Rows are points. Examples show where two turns around zero, p and q, send a point. Where does a point land after both, in the order given? Backwards means that the second turn is done in reverse. Each puzzle has new turns, and all numbers are rounded.

Turn p:
[-33 -27] => [-34 -25]
[27 34] => [29 33]
[-16  24] => [-15  25]
[ 22 -31] => [ 20 -32]
Turn q:
[ 29 -32] => [-11 -42]
[13 26] => [29  3]
[-42   6] => [-18  39]
Where do these land?
q, then p backwards: [-64   7] => [-32  56]
q, then p: [30 10] => [ 24 -21]
q, then p: [17 -1] => [  8 -15]
q, then p backwards: [ 18 -16] => [ -3 -24]

Turn p:
[-25 -35  28   5] => [-6 -5 16 48]
[ 22  32 -32  41] => [ 49  -4  -4 -42]
[21 19 13 30] => [32 26  7 -9]
[  2 -35  14 -18] => [-28  -2  24  19]
[-20  19 -22 -57] => [-47 -15 -43 -15]
Turn q:
[-22 -36  18 -25] => [ -5 -45   0 -26]
[ 28  -2 -33  48] => [12 16 -9 61]
[ -9 -15 -13 -57] => [ 37 -23  -1 -43]
[-24  35  23  30] => [-46  30 -13  -2]
[26 17  6  5] => [ 1 21 22 10]
Where do these land?
q, then p: [-37 -74  -3  29] => [  8 -69  49  21]
p, then q: [ 22  -5 -18 -12] => [  0 -13   3 -28]
p, then q: [ -3  27  28 -27] => [  6  33 -33  -6]
p, then q: [63 29 -4 16] => [ 18  29  40 -49]
q, then p: [-17   1  -8  10] => [  4 -18  -5  -9]
p, then q: [-28  22   4 -15] => [ 19   6 -29  15]

Turn p:
[  7 -17 -31 -17 -29   5  -2  16] => [ 24  -2 -17 -25  -2 -10 -33  -5]
[ 11 -12  25  32  29 -12  -4 -11] => [-17   8  23  30  19  26  10 -12]
[-44 -21 -13  55  49  -2 -25  -9] => [-30  46  -4  31  58 -17  20 -26]
[ 12  32 -22 -26 -36  39 -14 -43] => [ 28  -4 -18 -62  -1  12  29  35]
[ -2  -1   7   7  75 -38  31   8] => [-44   6  62  40   6 -26  -7   0]
[ -8  23  12 -35 -18  20 -33   2] => [ -5   3 -26 -36 -36   5  22  -4]
[-14  -5  -2  -1 -24 -28 -15 -20] => [ 37  16   1   4  -7  -4  16 -15]
[-27 -17  20   4 -26   0  56  26] => [ 12 -53 -20  40  -4 -27 -13  -2]
[ 59  -3  11 -75 -37  42  -1  -7] => [ 13 -54   2 -79 -39  37 -16   4]
[  5  20  -7  54  17 -25   6  39] => [-19  33  -5  55   4   3 -28  24]
Turn q:
[ -2  -3  11 -10 -39 -33  24  58] => [ -9  13 -25 -42 -46  23   7  38]
[  1 -19  62   2  -1 -30  -8  21] => [-10  55  15 -20  -4  -8  22  36]
[  9  -3  29 -17  21  11  32  26] => [43 23 -6  0 -2 19 14 23]
[  7  62 -15  12  27  30 -38  35] => [-27  -2 -23  61  22  53 -15   7]
[ 16 -12  -8  -9   6 -40  14  22] => [  7  29 -20 -16 -31  -5 -19   1]
[ 43  34 -42  11 -17  36 -34  18] => [-27 -31  16  41 -16  51 -36 -11]
[-19  -8 -24 -23 -19   3 -14 -70] => [ -9 -33  20 -29  30 -24  -1 -56]
[-36 -41 -12  10  14  20  -2 -46] => [ 15 -31  15  -4  37 -56  -4  -6]
[-20 -10   0  24   7   4  26 -64] => [ 16 -23  10   8  10 -53  33 -32]
Where do these land?
q, then p: [-61 -19 -26 -16 -16  22  13  34] => [-16   4   8 -30   2 -25 -60 -40]
p, then q: [ 35  48  16  31   8 -47  39   0] => [-25   3  14  30 -28  17  27  71]
q, then p: [ 35  15  60   3  42 -22 -22  -1] => [-26   9  -9  30 -17   8  35  67]
q, then p: [-20   2 -34   1 -37  21 -13  16] => [ -3  -8 -19 -15  16 -16 -12 -50]
q, then p: [ -5  -1 -44 -29  15  -3 -33   1] => [-14  40   2 -33  15   2  20 -25]
q, then p: [ 28  20  29 -25   8 -27  12  -7] => [  4 -14   1 -17  -9   6  25  49]
p, then q: [ 30 -10  29  29  51 -34   6 -22] => [  7   8  18  34  25 -11  59  34]
p, then q: [  8 -42 -26 -14 -27  22  -1  21] => [ -7   8  20  -7  24  -3 -48 -30]
p, then q: [-41  -8 -30  16 -37  64 -11  20] => [ 10 -15 -46   1  -1 -11 -71 -36]
q, then p: [ 20  24  32  13  23  15  43 -44] => [ 18 -31  34  30  23  30   3  44]
p, then q: [-29 -29  -6 -10 -28 -11 -33 -19] => [ 17   2  10   5 -16   3   1 -59]
